Every row gives one point. Two turns around zero, p and q, are shown by what they do to some points. Where does a point land after both, in the order given? Backwards means that the second turn is done in reverse. Each puzzle has new turns, and all numbers are rounded.
In the rows, 128 means zero.

Turn p:
[119 119 165] -> [101 144 152]
[126 109 122] -> [138 120 143]
[102 108 150] -> [104 119 159]
[ 99 140 140] -> [ 97 116 126]
[208 186  95] -> [179 176  51]
[114 105  95] -> [150  93 138]
Turn q:
[185 161 128] -> [182  91 132]
[164 116 188] -> [114  66 160]
[105 100 105] -> [103 149 100]
[ 94 129 115] -> [116 163 127]
[ 91 134 104] -> [123 172 121]
Where do these land?
q, then p: [154 109 136] -> [144 113 153]
q, then p: [129 116 124] -> [131 116 128]
p, then q: [ 78  93 121] -> [ 70 108 134]
q, then p: [133 107 143] -> [123 110 147]
q, then p: [183 136 101] -> [188 137 137]
q, then p: [ 91 207 143] -> [ 90 204 104]

Turn p:
[146 104 106 133 169 149] -> [147 104  79 135 137 125]
[121 159 155 118 105 141] -> [119 137 165 133 139 157]
[112 117 151 117 103 144] -> [ 96 119 146 142 121 143]
[114 125 120 106 152 105] -> [139 103 136 108 130 102]
[107 118  87 139 144 160] -> [107 121  86 119 163 120]
[155 122 111 100 128  94] -> [150 120 127  93  94 123]
[141 151 166 182  95 104] -> [137 192 158 166 111 126]
Turn q:
[130 159 155 134 112 140] -> [ 95 124 149 131 128 153]
[118 143 132 142 165 140] -> [122 153 109 117 150 149]
[116 155 127 144 141 163] -> [ 93 135 104 119 139 149]
[122 128 147 110 104  84] -> [139 135 178 127 111 112]
[120  75 128 110 120 133] -> [150  99 128 123 147  89]
[127 104  31 124 122 113] -> [157 134  66 133  72  78]
[163 121 126 143 102 138] -> [126 100 126 165 118 135]
[125 126 164 136 124 102] -> [131 141 167 139 143 129]
[129 141 141 109 161 140] -> [136 131 124  99 143 156]
Where do these land?
p, then q: [103 156 139 109 140 130] -> [148 129 139 116 163 141]
p, then q: [161 123 103 110  87 110] -> [102  91 140 103  93 123]
p, then q: [ 91 104 151 150 100 162] -> [ 89 170 118 127 157 101]
q, then p: [174  97 125 116 168 108] -> [168 136  86 136 108 164]
q, then p: [109 109  95 146 117 134] -> [129 150 126 102 122  95]
p, then q: [138 153 160 128 148 100] -> [141 118 154 157 139 160]
q, then p: [120 154 123 137 137 151] -> [108 120 124 113 155 129]

Turn p:
[146 130  89 107 123 119 167 122 131] -> [112 119 107  90 154 116 138 125 157]
[150 102 171 152 148 147  98 126  54] -> [181 119 137 138 106 146 161 181  74]
[171 126 166 192 115 169  91 166 111] -> [177  77 165 167  81 154 125 167 133]
[103 145 155 112  97 138 124 153 141] -> [132 160 133 134  97 153 110 110 149]
[122  99 128 173 125 144  69 146  86] -> [150  91 109 165  93 150 116 160  80]
[112 117 123 150 134 100 170 125 165] -> [ 79 116 159 111 151 136 121 108 130]
[ 87 166 141 129 118 133 131 150 125] -> [122 152 123 154 116 166 136 101 142]
[144  96 112  84 161 121 131 141 113] -> [127 150 105 108 160 116 120 176 123]
[142 153  86 104 171  97 154 106 158] -> [ 92 135 120 127 187  83 146 119 153]
[147 137  96  96 120  73 156 102 139] -> [ 82 137 111  90 139  82 152 120 147]
[ 66 150 126 153  87 179 152  89 180] -> [143 116 144 126 133 153  93  21 132]
[144 115 144  83 138 118  93 110 131] -> [142 166 123 126 120  83 117 148 114]
Turn q:
[ 99 103 172 159 120 168 168 109 145] -> [114 125 177 148 147 129 196 133 114]
[153 178 161 143 153  85 119 147 163] -> [115 175  75 136 170 116 121 162 142]
[115 104 170 111 100 156 161 114 178] -> [132 150 183 109 137 117 186 144 150]
[137 110 125 109 147 167 138  96  98] -> [153  85 155 113 149 131 128 107 109]
[109 117  83 143 115 104 152 161 180] -> [112 135 100 136  82 148 162 134 183]
[103 167  97 127 134 138  70 171 113] -> [102 155 102 117 109 182  79 108 108]
[180 144 111 115 109 159 157  91 102] -> [196 111 120 108 132 106 145 104  98]
[161 129 137 128 142  83 141 167  85] -> [147 110  97 152 122 119  91 183 116]
[114  99 116  86 161 112 117  83  90] -> [114  66 147 101 140 101  89 112 132]
[ 99 147 122 154  82 145 104 127  98] -> [111 152 137 138  91 131 126 100  78]
[138 110 113 134 144  93  80 143 156] -> [113 145 115 150 129 130  87 119 178]
Where do these land?
p, then q: [147  98 134  86 129 146 161 108 125] -> [148 127 115  83 149 129  94 150 142]
q, then p: [ 69 101 128 102 117 138 120 143 117] -> [149 168 135 117  95 159 102 111 112]
p, then q: [142 114 160 162 197 122 102 150 106] -> [129 125 124 188 138 167 129 177  91]
q, then p: [149 115 142 109  99 115 102 149 153] -> [126 139 145 159 101 110 129 120 165]
p, then q: [167 121 126 196 165 156 117  31 126] -> [152  55 148 187 156  62 102 175 133]
q, then p: [116 106 121 113 129 169 172 156 162] -> [158 136 162  91 146 154 106 126 167]
p, then q: [134 118 100 122  96  86 123 152  97] -> [118 123 133 106  65 151 138 126 137]
p, then q: [124 117 115  94 144 105 118 147 154] -> [ 88 146 102 120 125 146 110 125 132]
p, then q: [119 198 139 169  96  93 161 116 120] -> [117 113 158 116 123  91 215 125 125]
p, then q backwards: [113 192 115 128 107 150 105 127 120] -> [155 118  80 174 119 128 127 124 153]
